Rows are points. Two turns around zero, p and q, are shown by what they do to some points. Write where each new point lands after one turn and then the other. Backwards means that the second turn is done in reverse. Each puzzle has new turns, and all numbers are rounded.

Turn p:
[-1.2  2.9  1.6] => [-3.0  1.2  1.4]
[ 4.0 -4.1  1.9] => [ 4.8 -2.5  2.6]
[ 2.0 -0.4 -3.2] => [ 2.7  1.9 -1.8]
[-4.8  1.6 -0.2] => [-4.6 -0.6 -2.1]
Turn q:
[ 6.2 -3.0  3.4] => [ 5.7 -2.2  4.7]
[-2.1  0.8 -2.0] => [-1.6  1.1 -2.3]
[-1.6  0.3  0.3] => [-1.5 -0.5 -0.5]
[ 0.9 -2.2 -2.8] => [ 2.6  0.2 -2.5]
[-2.2  6.0 -1.0] => [-4.7  4.4  0.3]
[-1.2 -1.9  2.1] => [-0.5 -3.0  0.3]
Where do these land?
p, then q: [ 3.8 -2.5 -2.6] => [4.0 2.7 2.1]
p, then q: [-1.8  7.2  2.3] => [-7.7 -0.4  0.5]
q, then p backwards: [-1.1 -2.4  2.0] => [-1.4 -2.6  1.6]
q, then p: [ 0.0 -2.5  0.9] => [ 2.3 -1.4 -0.2]
p, then q backwards: [-0.8  0.3 -2.5] => [-0.9 -0.1 -2.5]

Turn p:
[ 2.1  1.6 -2.8  7.9 -2.6  1.0] => [-1.5  1.0  0.6  8.5 -2.8 -1.2]
[ 0.8 -1.4  0.7  5.1  1.4  2.0] => [-1.6 -1.7  0.0  4.8  2.3 -1.0]
[ 1.2 -0.8 -0.9 -4.5 -3.7  1.6] => [ 2.3 -2.3 -0.5 -2.6 -3.7  2.8]
[ 1.8  1.8  0.0 -3.8  2.3  1.9] => [ 3.8  0.8 -1.9 -1.6  1.7  2.4]
[-4.7  2.2  0.8 -3.2  1.3  1.9] => [-1.9  2.1 -0.3 -3.4  2.0  4.4]
[-2.3 -3.8 -0.5 -2.4  1.2 -6.7] => [-2.1  0.0 -0.7 -5.9 -0.6 -5.7]
[ 1.1  0.4  2.7  1.0  0.0 -1.7] => [ 0.9  0.0  2.8  0.2  1.1 -1.7]
Turn q:
[ 2.5  4.8  2.7 -5.3  2.7 -0.8] => [ 3.2  5.2  2.2 -2.7  4.3 -2.1]
[-2.7  1.4 -2.2  1.5 -1.9 -0.3] => [-3.1  1.2  0.0  0.5 -2.4  1.6]
[-3.3 -2.4  0.7  4.9 -1.1  3.1] => [-2.8 -5.0  2.0  1.8 -1.7  3.1]
[-1.4 -3.1 -3.0  2.1 -0.5  0.4] => [-2.1 -2.7 -2.9  0.6 -1.7  1.4]
[ 0.1 -1.4 -2.7  3.7  1.5  1.7] => [-0.9 -2.2 -2.3  2.1  0.4  3.5]
[ 4.7  2.2  2.0 -5.5 -1.7 -0.1] => [ 5.8  3.6  1.0 -3.1 -0.3 -2.5]
[ 4.1  2.9  3.6 -2.5  0.3 -4.3] => [ 3.9  4.2  1.5  1.4  1.7 -4.9]
[-3.9 -4.3 -1.1  1.1  0.6  0.3] => [-3.9 -4.3 -1.5 -0.7 -0.4 -0.1]
Where do these land?
p, then q backwards: [ 0.0 -0.1 -3.6 -4.4  3.5 -3.2] => [ 1.9 -0.8 -3.5 -6.0  0.2 -1.6]
q, then p: [ 2.0 -1.2 -1.3  3.4 -1.0  5.1] => [ 0.8 -5.2 -1.4  3.1 -0.5  2.4]
q, then p: [-0.3 -0.5  3.9 -3.1 -0.6 -0.6] => [ 2.0  0.0  2.2 -3.2  0.8 -2.5]
p, then q: [-0.1  1.4  0.5 -3.1  6.6 -5.7] => [ 0.6  7.0 -2.5 -1.3  4.8 -2.8]
q, then p: [ 2.2  0.5 -0.3  3.6 -4.8  1.7] => [ 0.5 -3.0  2.8  3.9 -3.0  1.5]
p, then q: [-2.6 -2.7  2.3  1.5 -2.1 -0.7] => [-2.6 -2.7  2.0 -1.2 -0.1 -2.7]
p, then q: [-1.3  2.5 -1.6  2.1 -1.6  3.4] => [-1.0 -1.1  2.2  1.0 -1.3  4.4]

Turn p:
[-1.2 -2.4  2.0  0.0  1.5 -3.0 -4.5  0.2 -1.1] => [ 0.1  0.3  1.2  0.3  1.1 -0.5 -5.2  1.8 -3.3]
[-4.1 -2.6 -3.0 -3.2 -3.9 -2.4 -1.5 -1.5  1.7] => [-2.3 -5.5 -0.4 -0.7 -4.6  1.0 -2.5 -0.9 -2.4]
[ 2.0 -1.9  6.3 -2.1  1.4 -0.2 -2.9 -1.2  1.2] => [ 0.1  0.9  6.4 -1.7  2.2  0.2 -2.6  2.8 -0.2]
[ 0.2 -1.5  0.3  2.7  1.0  1.8 -1.3 -2.5  2.2] => [-0.3 -2.0  2.1  2.5  2.5 -2.1 -0.2 -0.9  0.9]
[-2.9  3.7 -0.6 -3.0 -0.7  4.0 -0.5 -1.2 -1.4] => [ 1.8  1.1  1.3  2.4 -4.5  2.9  0.1 -2.2  2.4]
[ 2.8 -0.9  3.6 -3.6  4.2 -2.9 -2.2 -1.1  1.3] => [-1.3  2.8  4.4 -4.3  2.0 -0.9 -4.0  0.1 -0.2]
[ 1.7 -1.6 -1.5  3.1 -5.0  0.7  2.5  1.8 -1.0] => [ 1.8 -3.5 -3.4 -0.1  0.9  0.3  4.4  2.4 -0.7]
[-1.7 -1.6 -2.6  0.3  1.0  4.1 -0.6  3.1  2.2] => [-1.5 -1.8 -2.4  2.6 -0.1  0.3 -1.5  1.1  4.8]
[ 2.3  4.6 -2.9  1.5 -2.4 -1.3 -2.8  0.9  0.9] => [ 3.5  0.3 -1.9 -0.8 -3.3 -5.1  0.7  0.0  0.2]
[ 0.4  7.2  1.1  5.5 -0.7  2.0  9.0  2.7 -0.9] => [-0.5  5.9 -3.4  2.7 -0.1 -0.4 11.0  0.4  1.2]
[ 0.3 -3.0 -2.6 -1.3  3.7 -2.7  4.9 -1.2 -5.1] => [-1.5  1.6 -3.8 -2.8  3.9  4.5 -0.2 -4.5 -2.6]
Turn q:
[-0.1 -3.5  1.8 -6.1 -5.2 -4.3 -5.1 -1.5 -3.5] => [ 2.6  0.0  5.6 -3.3 -4.1 -2.5 -3.0 -4.6 -6.0]
[ 2.5  1.9  0.4  2.9  3.8  2.0 -0.7  2.5 -1.0] => [-0.3 -2.6 -1.7  1.9  2.2  0.5 -0.8  5.0  0.1]
[-0.2  3.2  0.2  0.3  4.1  0.2  5.4 -0.4 -2.3] => [-4.4  0.1 -3.3  1.4  5.1  0.0  1.5  0.2 -1.2]
[-1.5  2.9 -4.2  2.1  0.9  2.9  1.9 -2.0 -3.4] => [-0.8 -0.9 -6.5  1.4 -0.2  1.6  3.0 -0.3 -2.0]
[-4.0  2.0 -0.1  3.0 -1.7 -2.2  1.8  0.8  2.8] => [-1.8  3.2 -0.6  1.2 -1.7 -3.1  3.2  0.3  3.2]
[ 1.5 -2.2 -0.8  2.1  5.0  0.6 -2.9  3.6 -2.2] => [ 0.0 -6.0 -1.5 -0.6  0.6 -1.3 -3.1  3.7  0.7]
[ 4.0 -4.0  5.6 -2.0 -4.0 -2.2 -4.3 -1.1  2.2] => [ 4.6  0.2  9.0  0.4 -1.0  0.0 -2.9 -1.3 -0.4]
[-1.5 -0.8  3.6 -3.9 -3.0  1.7 -3.2  0.5 -2.2] => [-1.1 -0.4  4.6 -1.7 -3.7  1.9 -0.5 -0.1 -4.0]
[-2.3 -3.7  0.0  1.0 -0.8 -0.9 -1.1 -4.4  5.4] => [ 1.2  1.0  1.5  1.9 -2.8  0.6 -1.2 -4.8  5.5]
[-1.6 -0.4 -3.0 -2.8  0.2  0.2  0.2 -1.5  5.7] => [ 0.0  4.0 -1.6 -1.8 -1.3  1.9 -2.5 -2.4  3.9]
[ 1.8  4.9 -2.3  0.7  0.2  0.0  2.8 -0.1 -0.2] => [ 0.4  3.2 -3.7  1.0  2.9  0.1  1.6  1.7 -1.3]
[ 1.4 -0.2 -1.2  2.7  0.3  2.0  5.0  3.5 -1.3] => [-0.3 -1.7 -1.8 -1.9  3.8  0.3  4.5  2.6  1.3]
Where do these land?
p, then q backwards: [ 2.5  1.7  1.9  2.3 -1.6 -0.4 -0.1 -0.1  1.8] => [ 0.5  0.3  1.0  2.1 -2.4 -2.2  0.8  2.5 -0.8]
p, then q backwards: [-7.9  2.8  2.0 -1.1  4.2 -0.1 -1.7 -1.5 -2.8] => [-1.6  4.6  3.4 -3.2  0.2  0.3 -3.6 -6.5  2.4]
q, then p: [-2.6 -2.0  1.1 -1.3  2.6 -5.7 -0.6  2.9  0.4] => [-2.9  0.2  1.8 -1.3 -2.8 -1.3 -4.1  0.9 -4.6]
q, then p: [ 2.0  0.5  1.3  1.3 -9.1  2.0  5.7  2.7  1.4] => [-2.5  5.8  1.5 -4.0  0.6  3.2  7.4  0.0  3.5]
q, then p: [-0.5  1.1  1.1 -0.4 -4.0 -1.0 -1.2  1.1  2.1] => [ 1.0  2.0  1.3 -1.5 -2.1 -0.5  2.9  2.1 -0.6]
q, then p: [ 0.6 -5.3  0.8  1.7  1.5  2.3 -1.8 -2.8  0.2] => [-0.2 -4.9  3.1  0.8  3.8 -0.5 -0.3  0.8  1.0]
q, then p: [ 0.7  1.8 -8.7 -0.2  3.1 -0.2 -2.5 -4.9 -2.0] => [ 5.4 -4.7 -4.7 -0.8  0.0 -3.1 -2.3 -5.9  0.7]
p, then q: [ 1.8 -2.0 -1.1 -0.1  3.3  0.7  4.9  1.1 -0.7] => [-3.4  1.2 -4.0 -0.1  0.5  2.7 -1.8 -1.1  1.9]
p, then q backwards: [ 3.0  1.0  1.1  2.1 -3.4 -0.2  2.7 -0.2  2.2] => [-0.6 -0.6  0.4  2.9 -2.9 -0.2  2.6  3.1 -2.1]
p, then q: [-1.0  3.0 -1.6  0.4  0.2  3.2 -2.4 -0.9 -8.4] => [ 6.7 -0.6 -2.5  4.0  2.5  3.9  0.7  2.7 -1.9]
p, then q: [ 0.5 -0.4  0.6  0.9 -0.3  2.1 -1.5  2.8  3.7] => [-0.1  1.0  1.5 -1.5 -0.6 -2.6 -0.5  1.7  3.7]
q, then p: [ 1.0 -2.3  1.5 -5.7  3.5 -2.7 -1.4 -0.1  2.0] => [ 1.5  0.9  4.7  1.2 -1.7 -1.0 -5.9  0.2 -0.7]
